Each row is a point. The last column is the point's height on a tilted bowl or saddle (a function of degree 2), plus a little noise. Along how many of its main directions does it bend up, bend down or stay straight?
(in the rows, 128 means zero)

Points (10 x 3):
[[137 135 147]
 [ 59 171  80]
 [164 137 137]
 [ 22 113  28]
 [ 77 109 111]
 [142  86 115]
 [134 147 145]
 [131  54  69]
 [161 106 126]
 [ 73  98  99]]
Directions: 0 up, 2 down, 0 straight

Points:
[[ 91  81  66  80]
 [112 175  95 106]
 [122  53 110  97]
 [140 109 154 120]
 [ 56 121 168  72]
 [128  54  56  65]
 [151 161 116 119]
 [160 137 180 101]
 [144  97 131 123]
 [103  84 188  75]
 [115 180 166  98]
 [ 85 133 114 113]
 [ 72 217 193  27]
 [161 222 120  73]
 [ 68 153 134  99]
 [ 99 156 100 113]
 [155  73 146 109]]
Directions: 0 up, 3 down, 0 straight

Points (24 x 5):
[[194 204 200 143  20]
 [112 109 138 116 128]
 [110  84  71  83  98]
 [209  56 209  97  29]
 [143 198 170 166 100]
 [ 54 125 117 104  83]
 [116 183 119 114 124]
 [ 88 155 194  68  56]
 [ 74 187 150 119  86]
 [117 165 118 147 128]
 [133 126 138 199 131]
 [120 119 141  85 125]
 [120 139 186 116  95]
 [110  66 158  86 126]
 [162 179  68  21 112]
 [124  92 156 125 127]
 [114 116 125  79 127]
 [ 35 121 187 162  40]
 [140 103 126  76 127]
 [115 132 135   8 117]
 [137 147  66 155 103]
 [171 187  81 135 109]
 [169 148 153 102 102]
 [107 165 119 106 123]]
Directions: 0 up, 2 down, 2 straight

Points (39 x 7):
[[ 80 172 147 130 129 142 158]
 [137 143 121 121 116 140 160]
 [106  85  86 129 142 181  97]
 [134 107  71 108 113 145 146]
 [131  92  86 111 144 128 117]
 [130 143 105 134  52 120 118]
 [101 169 151 139 188 106 183]
 [128 105  87 117 173 168  96]
 [ 85 130 201 142  62 121 123]
 [171  97  51  38 130 107 117]
 [139 119 141 112 149 203 145]
 [138  99 103 129 111 249 242]
 [140 171 123 135 140 125 153]
 [128  92  78 118 160 144 102]
 [125 115 132 133 154 148 125]
 [101 148 183 150 126 123 173]
 [130 159 132 163 150 107 152]
 [ 80 143 131 164 158 176 111]
 [ 99 175 137 142 109 151 164]
 [149 225 178 107 185 139 160]
 [131 139  84 144  95 113 131]
 [ 52 137 146 160 176 138 123]
 [149 101 107 100  98 178 191]
 [149  93 179 144 102 220 201]
 [119 118 103 158 187 187  73]
 [ 84 108 111 122 157 157  90]
 [123 143  98 114 178 152 119]
 [ 46  73 149 211 118 155  39]
 [129 147 119 152 159 146 138]
 [131 131 124 150 122 180 170]
 [ 54 142 124  81 123 189  66]
 [106  99  64 143 104 165 133]
 [131 176 131 139 165  76 168]
 [122 165 101 134  97 117 141]
 [120 136 177  55 183 124 146]
 [175 106 143  79  98 135 166]
 [ 86 159 110  93 144 166 135]
 [143  95 155 148 123 134 140]
 [174 121  47 116  72 169 233]]
Directions: 1 up, 2 down, 3 straight

Points:
[[160 155 149 148 152 140 158 127 139]
 [146 199 110 143 180  66 116 101 139]
 [162  95  97 127 166 174  94  95 139]
 [130  98 134  69 191 114 133 135 136]
 [159 135 127 181  40  99 163 154 213]
 [146 125 124 125  80 119 104 125 157]
 [132 155 108 120 102 143 156 104 156]
 [120 191 155 187  99 159 122 112 124]
 [135  28 136 121 179 140 171 194  98]
 [132  98  92 117 103  79  56 186 185]
 [111  73 196 191 157  93 123 110 180]
 [169 127 157 112 198 131 109 111 162]
 [ 99 121  77 165 139 119 167 171 164]
 [ 42  98 112 115 127 111  53 191 185]
 [128  83 119 215  73 143  96 179 138]
 [145 107 187 132  99 141 139 180 160]
 [ 22 139 115 212  76  98 197 139 106]
 [171 126 153 138 164  89 114  80 188]
 [ 56 135 161 176 146 151 178 195 178]
 [130 227 116 181  50 135 113 165 115]
 [ 84 134 144 119  94 135 121 155 126]
 [127  99  71 114 155 118  97 135 154]
 [118 125  82  88 163 118 143 122 162]
 [118  83 117 135  64 177  91 103 131]
 [ 50 200 165 113 123 135 149 178  94]
 [ 55 115 122 140 227 118 109  58 239]
 [133  42  77  96 213  71 117  90 212]
 [149  82 121 128   7 140 130 123 214]
 [189 138 168 127 139  63 107 117 171]
 [ 83  44  94 141 151 181  86 140  72]
 [101 199 123 129 168  89 119 168 113]
 [125 107 143  70 115  69  59  62 215]
 [117  73 186 110 135  78 142  74 201]
 [160 160 142 142 131 168 156 174 142]
 [ 62 118 168  93  24 165 150 167 121]
 [142 103 128  91  69 143 117 130 136]
 [ 98 112 169 147 174  63 147 118 210]
 [102 225  40 182 150 119 107 136  98]
 [118 162  39 180 129  87 143 130 162]
 [179 146 193 114 152 135 159 158 143]
 [191  82  60 110 120 155 185 151 183]
 [144 159  74 146 175 125 123  89 169]
 [140 157 164 133  85 130 183 148 166]
 [137 110 181 143 124 105 101 110 174]
 [174 143 184 155 122 157 130 109 169]
 [145 176 137 165 159 178  97 203 151]
 [ 69  57 124  77 169 102 104 125 112]
 [229  84 124 152  93 150 108 174 103]
 [165 131 103  70 138 123 161 121 150]
 [140  62 109  76  71 124  39 152 126]
 [143  51 144  94 110 101 156 102 130]
 [156  77 154 138 160 129 149 219 136]
 [128 176 144 137 113 139 112 118 136]
 [ 55  68 114 122  82 104 136  98  95]
 [170 138 117 161 167 121  78 128 123]
 [ 60 131  78 154 153  68 144 149 185]
 [161  96 128 116  99 135  91 110 142]
 [ 98 147 100 153  86  32 154  87 213]
 [102 133 138 162  80 111 116 128 147]
 [154 154 187 151 124 134  94 149 159]
 [108 121 104 171 129 124  91 158 138]
 [ 97 118 165 106 140 151  75 138 150]
 [122 185 129 119  83 157 161 113 145]]
Directions: 5 up, 3 down, 0 straight

Points:
[[ 75 146 114 116  60 101 170 105 163]
 [129 131 173 156 163 190  44  82 178]
 [132 118 183  95 144 175 137  90 151]
 [139 147 106 161  76 143 139 138 158]
 [109 102  79 130 149 159  67  97 157]
 [157 109  83  91 200 169 112  51 177]
 [156 162 140 105  68 146 136 155 159]
 [164  66 118 109 133  80  34 120 161]
 [123 118 128 105  56 106  59 215 175]
 [155 122 249 120 108 142  92  28 191]
 [ 89 116 195 121 162 127 195 144 162]
 [106  59 155 111 100 147 107 124 147]
 [145 159 139 106  43 118 154  63 174]
 [107  81 101 144  24 136 102 189 175]
 [115  83 123 177 203 136  89 178 171]
 [158 130 125 141 163 145 116 105 143]
 [146 149 109 138 173 108  93 175 153]
 [108 157 161  91 134 147 148  72 152]
 [162 105  99 162 144 105 151 197 166]
 [ 24 166 123 138 177 175 187 162 198]
 [138 136 151 162 136 140 163 110 150]
 [100 136 122 143  86  99 203  63 173]
 [197  87  12 107  81 108 187  79 215]
 [152 188 132 188 148  74 184  87 195]
 [119 160 160 174  99 155 113 111 161]
 [133  72 103 141  39  93 167 179 173]
 [102  70  88 153  92 202 145 189 178]
 [170 125 157  48 140 108 113  69 160]
 [162  73 176 112  90 198 111 141 165]
 [204  94 112  76 125 130 147 125 160]
 [119 181 152 212 174  65 142  76 197]
 [154 148 128 145 198 144  81 107 153]
 [158  81  71  75 156  87  87  74 167]
 [102 164 222 152 148 111  82  61 178]
 [124  58  90  96 155  92  98 109 153]
 [154 117 112 126 135 109 134 109 141]
 [158 171 164 146 134 131 184  81 167]
 [145 185 138 181 161 134 138 126 166]
 [ 96 174 120 117 172 110  36 102 167]
 [142  97 117 140 176  96 124 202 160]
 [141 123 145 104  30 148  45 144 175]
 [169 144 149 192 137 176  56 131 178]
 [181 121 137 125  61 227 114  76 189]
 [183  80  80 142 157  89 124 104 161]
 [169  85 139 184 105 191 153 162 171]
 [154 165  77 117 117 148 146 120 159]
 [148  88 133  85 125 154  95 111 143]
 [ 63 200 117  81 195 163  61 145 189]
 [208 131  90  50 135  95 104  97 174]
 [152 165  94 116 224  68 142  78 182]
 [166 175 180 155 126 181 172 218 202]
 [115 157 109  26 139 119 127 141 162]
 [170 189  97  88 146 110 150 183 175]
 [ 88 160 142 167 188 161  93 112 165]
 [170 133 130 130 140 148  69 189 158]
 [144  93 147 156 108 114 173 118 150]
 [123 132 134 149  69 155 153 142 154]
 [ 78 143 107 177 114 125 149 121 160]
 [ 75 115 171 138 145 116 106 123 149]
 [134  78 168 150  97 185 130 125 156]]
Directions: 8 up, 0 down, 0 straight

Points, 63 rows:
[[133 141  90 162 113 122 124 196 124]
 [ 91 107 136 139 158 104  91 154 104]
 [127  74 144 136 127  48 141 100  79]
 [ 70  52  96 130 154  68 167 132  47]
 [100 177 123 151 129 151  64  68  59]
 [137  95 148 162 197 140 157  57  52]
 [152 108 128  86 122 118 160 147 118]
 [120 153  84 111 109  95  47 113  91]
 [ 99  97  81  98 137  71 128 134  94]
 [155 133 203 132 126 143 130 112 103]
 [146 167  98 127 123 173 178 121 109]
 [ 94 154 124 163 138 117 123 193 117]
 [165 130  87 148 107  64 122  79 124]
 [115 138 172 144 146 202 178 128  97]
 [106 119  92 134 161 131 133  54  73]
 [100 144  79 115 103 105 141 176 129]
 [143 175 158 133 171 101 128 172  90]
 [162 108  82 159 114 105 116 119  96]
 [119 108 130 170 160 141 133 141  99]
 [149 111 115 103 190  85 164 102 114]
 [146  50 171  45 102 175 102 137 111]
 [157 155 128  95 213 111 132 125 117]
 [ 83 127 111 167 131 121  88 103  81]
 [152 139 122 156 116 106  40 171  73]
 [120 168 156 116 141 163 129  91 112]
 [129 187 127 106 141 142 129 186  89]
 [108 167 130 153 103 127 165 114 144]
 [153 111 142 175 158 103  58 126  86]
 [ 98 160 114  99 114 142 115 139 124]
 [146 126 127 140 133  90 109  95 118]
 [ 84  94 127 106 123 137  20  65  30]
 [170 182  72  97 168 137  77 118  92]
 [106 140 147  67 134 151 155 130 141]
 [ 70 113  83 146  84 182 174 177 204]
 [153 167 112  67 142 107  82 120 133]
 [156  41 169  50 106  83 202 176  37]
 [ 72  92 101 138 117 118 149 153 122]
 [109  87 162 185 135 144 117 160 101]
 [139 101 116  71  83 126  33 179  38]
 [134  93 134 101  65 124 161  91 121]
 [178  75  95  90 155 107 110 142 118]
 [103 196  90  91 124  89 147  91 141]
 [145 185 165  99 179 121 138 182  72]
 [ 61  98 113 131 172 101  98 154  89]
 [181 122 143 121 101 136 155  85 100]
 [192 144 110 185 139 132 111 166  70]
 [ 81 129 126 136  96 146 156 140 151]
 [124 114 126 113 153 141 143 161 120]
 [104 136  68 101 126 189 144 119 118]
 [144 141  62 153 113 136 150  53  84]
 [188 144 101 104 102 166 166 116 102]
 [182 151 167 121 165 111 159 167  71]
 [ 91 120 153  81 109 156  79  63 101]
 [184  76 104 136 103 145 118 107  66]
 [159  88 162 166  92 133 151 140  69]
 [249 124 141 115 101 123  83 138  39]
 [158 108 226 104 132 145 138  96 113]
 [147 108  48 104 160  88 147  67 104]
 [116 144 129 125 127 137 206 157 120]
 [124 173  90 130 158 108 185 125  95]
 [155 147 167 168 104 170 168 130  87]
 [148 119 177 146 145 159 149 199  86]
 [123 137 175 179 105 102 101 130 111]]
Directions: 2 up, 4 down, 2 straight

Points:
[[112 158 145 207 125 104 154  90 106]
 [156 111 143 121 201  67 148 137 138]
 [ 24 115 110 124 108 113 128  85  83]
 [212 121 122 184 159 122  85 122 165]
 [117 151  99 112  69 173 184 208 140]
 [165  80 149 113  70 177 135 185 181]
 [159  84 112 101 128  82 105 111 150]
 [144 116 112 151 124 151 137 167 145]
 [150 161 153 133 147 132 207 131 127]
 [108 150  65  87  94  92 150 140 151]
 [ 74 158 153 144 184 115 153  68  82]
 [117  85 148 141 116  31  78 161  94]
 [ 74 108 132 147  80 100  17 111 195]
 [119 219 107 109 124 136 126 185  91]
 [162 109 173 196 133 111 126 144 141]
 [131 112 106 104  94 110 125 120 153]
 [130 131 202 180 161  84  94 160  89]
 [155 187 120 137 134 207 117  88 128]
 [ 86  90 179 194 118 101  97 175 133]
 [139 159  92 124 124  90 113  98 150]
 [ 75 116 106 196 151 133  80 140 146]
 [161  63 125 145 188 102  80 162 109]
 [ 87 129 148 171  66 140 115 155 179]
 [158 124 121 169 187 152 196 106 193]
 [181 116 120 111  93 206 116 120 174]
 [110 172 115 109 120  72 110 130 136]
 [160 119 130 120 152 118 142  98 157]
 [ 98 107  80 167  82 146 147  71 123]
 [173 108 127 160  95 193 241 204 148]
 [112 164 141  89 130 102 158 174 126]
 [ 82 105 176  98 171 159 101 206 150]
 [148 100  93  47 212  96 165 101 223]
 [ 94 176 175 139 177 172 114 122 108]
 [186  87 162 113 155   7 113 139  99]
 [132 155 139  85 100 155  44 148 180]
 [139 146 109 157 119 111 155 166 114]
 [ 86 163 133 151 170 153  71 119 124]
 [ 69 113  80 141  96 140 130 122 131]
 [120 128 119 102 133 128 137 120 147]
 [135 108 137 158 144 130 121 146 146]
 [161 146 123 178  85  68 111  67 151]
 [213 114 124 168  90 129 175 183  93]
 [225 115 172 200 133 143 102 100 198]
 [ 88 117 175 113 144 141 177 139 143]
 [134 175 122 140 161 176 101  57 133]
 [100 135 127 174 117 148 101 105 157]
 [ 89  46 133 138  69  97 174 193  97]
 [143 157 149 140  59  90  94 101 161]
 [139 100 104 115 115 134 155 105 150]
 [154 153  76 161 143 143 134 142 127]
 [185 119 173  71 116 226 187  18 202]
 [165 109  95 168 111 131  59 206 136]
 [133 131 133 131  93 181 116 182 177]
 [158 140 148 134 144 102 148 187 110]
 [ 97 126 167 163 104 161 156  49 133]
 [142  95 215 132 155 163 103  97 153]
 [ 57 151 153 130  30 116  53 161 249]
 [ 87  97 126 175 109 184 171 136 178]
 [132 146  99  71 150  94 152  77 170]
 [193 130 132 190  87 151 107 116 180]
 [162 129 153 112  85 126 157  75 147]
 [ 89 157  92 141  74  96 101  85 147]
 [115 107  74 115 107 128  94 100 150]
 [188 144  61 134  68 130 119 141 131]
 [ 83  31  78 205 123 104  93  74  68]
 [118 167 128 139 111 141 130 111 131]]
Directions: 3 up, 4 down, 1 straight

Points:
[[104 159  64 114 145  79 133  50 101]
 [ 97  98 156 138 104 116  40 166 103]
 [167  81  92 177  92 187  85 209  85]
 [ 68  84 139 154 197  89 147 175 122]
 [166 166  67  55  39 152  95 145  80]
 [181  83 161 147 141 116 118 172 142]
 [173  99  86 148 106 186  42 185 118]
 [115 104  17 128 246 109 169  82  56]
 [108 117  88 155 124 129 124 114 102]
 [ 42 151 229  53 122  51 170 110 136]
 [ 91 109 150 145 119  96 131 106 131]
 [104  80 150 136  83 148  62 147 101]
 [131  49  97  96  89 101 177 106 101]
 [ 69 140 153 114  51  91  41 151 122]
 [ 68 148 168 124 105  96 176 160 133]
 [133  59  57 124 146  97 184  34 119]
 [119  85  84 119 142 108 131 248  80]
 [190 109 119 131  67  79 165 158  55]
 [148 162 118  85 141 168 141 140 121]
 [228  86 170 169 113 121 101 204 112]
 [143  71 153 166 135 107  55 144 119]
 [104  17 194 179  90 148 138 118 157]
 [204 161 162 156  41 165  74 126  62]
 [110  91 205 169 100 152 129 170  96]
 [ 90  70 162  88 120  44 134  91  96]
 [189 181  63 188  91  97 186  61  37]
 [129 139 111 104 159 230 124 131  97]
 [ 74 118 176 169 103 103  52 121  75]
 [145 113 119 140 104 170 112  66 132]
 [110 161 117 163 101 178 176 111  93]
 [143  99 116  92 106  66  70 179 109]
 [212  84 123 105 110 120 167 107 102]
 [ 65 166 136  55 170 134  56 182 123]
 [157 209 156 132  52 113  81 107 121]
 [134 153  94 108 134 119 147 131 121]
 [120 165 143 136 116 104 120 165 127]
 [187 130 185  56  73 158  57 103 101]
 [139 148  89 163 119 177 124 104  92]
 [153 129 122 130  87 119 129  58 129]
 [121 116 168 168 129 111  81  93 102]
 [158 138 174 182 184 109 145 114 147]
 [ 38 161 148 170 120 187 114 180   7]
 [114 193 133 108  91 140 183  25 186]
 [138 155 127  91 140 177 153 108 126]
 [145  63  64 207 120 102 135 145  79]
 [159  88 142 105  47 192 127 117  96]
 [ 96 130 130 153 186 140  87  61  87]
 [231  60 159 115 159 185 131 193 171]
 [170 172 169 109 164 135  94 113 159]
 [123  74 147 121  67 100 117  57 121]
 [101 211  59  86  86  71 130  81 158]
 [173 173 160 198 146 139 124 199  86]
 [119  89 123 118 142 109 128  18 122]
 [120 158  97  90  93 102  94 133 130]
 [123 153  50 118  82  73 100 144  79]
 [148  95  86 137 143  96  48 214 128]
 [ 92 111 129 158 103  76 181 143 133]
 [ 91  85 168 118 100  77 135 154 118]
 [139 145 143  81  63 155 190 202  16]
 [100 124 187 159  83 121 198 132 132]
 [133 173 179  92 121 212 105  36 117]
 [132 143 174 174 147 146 104 130 116]
 [129 112 157 139  60  62 196 139 120]
 [112  63  97 143 203 119  87 106 110]]
Directions: 2 up, 4 down, 2 straight

Points (68 x 9):
[[124 172  75 122 128 117 180 166 101]
 [128 117 121 139 100 112 137 101 143]
 [131 142 125 109 123 100  98 111 134]
 [136 199 145 108 116 159 171 227 206]
 [106 130 154 148 113 166 121 121 147]
 [101 119 105 167 156 143 167 116  87]
 [ 76  67 175 146 115 132 186 102 144]
 [102  75 130 145 117 122 162  95 146]
 [ 87 116   7 106  93 150 113 114   7]
 [ 75 183 137 144 226  94  93  84  23]
 [ 75 174 100  67 128 153  61 160  85]
 [102 122 107 145 179 178 111  99  66]
 [134 126 201 138 133  97 114  83 135]
 [ 93 131 171 147  95 152  83 160 166]
 [131 141 130 165 102 129 178 177 151]
 [132 145  49 132 114 120 117 133  85]
 [177 125 152 131 160 157 122 142 170]
 [121  72 147 106  78 123  84 102 169]
 [158  76  83  60 137  95  62 118  65]
 [110 125 135 105 104 155 106 114 136]
 [124 137 146 122 157 116  60 201 122]
 [161  94 142 113 117  83 128 127 137]
 [138 133  94  71 129 122 140 148 120]
 [156 133 173  85  43 155  81 153 179]
 [ 95  81 146 133 111 223 112 107 124]
 [ 77 127 159 123 103 206  99  92 120]
 [103 112 173  49 135 160  71 136 152]
 [136 137 171  99 160  63 107 159 112]
 [148  74  94 117 107 171 171 140 128]
 [ 97 162 160 110 148 125 135 186 140]
 [201  88 152 166 106 143 105 105 141]
 [123 101 109 117 183 104 126 194  48]
 [143 118 102 144  97 162 149 117 128]
 [120 217  96 140 164 113 179  92 111]
 [ 84 197  92  80  89 130 127 160  88]
 [216 159 178  78 102 107 172 148 198]
 [150  94  93 147 136 108 174 183 121]
 [150 101 139 145 133  90 129 152 125]
 [167 134 121  89 137 110  84  62 132]
 [126  57  92 153 165 120 105 133  54]
 [129  68 172 133  91 128 159  88 173]
 [ 75  97 151 137 125 110 148 166 113]
 [140 102 146  84 134  93  94 136 126]
 [193 145  68 198 152 119 153 132 110]
 [135 120 102 164  86 144 115 146 140]
 [167 140 140 119 128 110  65 126 151]
 [100  71 129 149 131 111  77 112 109]
 [118 194 198 105 113 122 123 172 209]
 [ 89 144 111 136 127 220 136 167  77]
 [ 86 161 140 152 106  56 110 136 115]
 [ 74 154 149 135 107  87 172 117  90]
 [160 180  92 123 104  93 125  88 134]
 [189 135 126 128 142 135  94 127 151]
 [127 163 168 162 148 138  59 181 173]
 [119 193 120 136 147 187 110 173 164]
 [184 173 140  59 116 146  90 139 224]
 [143  97  91 105  72 134 151 128 139]
 [128 127 145  95 132  88 100 165 133]
 [147 112  97  94 176 123 158 145  95]
 [103 158 189 125 146 162 142 158 168]
 [173 136  87  44 142 147 137 146 142]
 [ 91 152 164 192 132  86 156 134 106]
 [173 138 117  94 106 129 166 137 152]
 [119 173 114  92  26 111 143 109  98]
 [119 160 102 136  97 138 139 139 123]
 [ 47 120 123  80 112  89 160 151  61]
 [120 108  57 101 130  92  79 143  58]
 [105 172  86 169  61 119 108 128 120]]
Directions: 1 up, 3 down, 4 straight
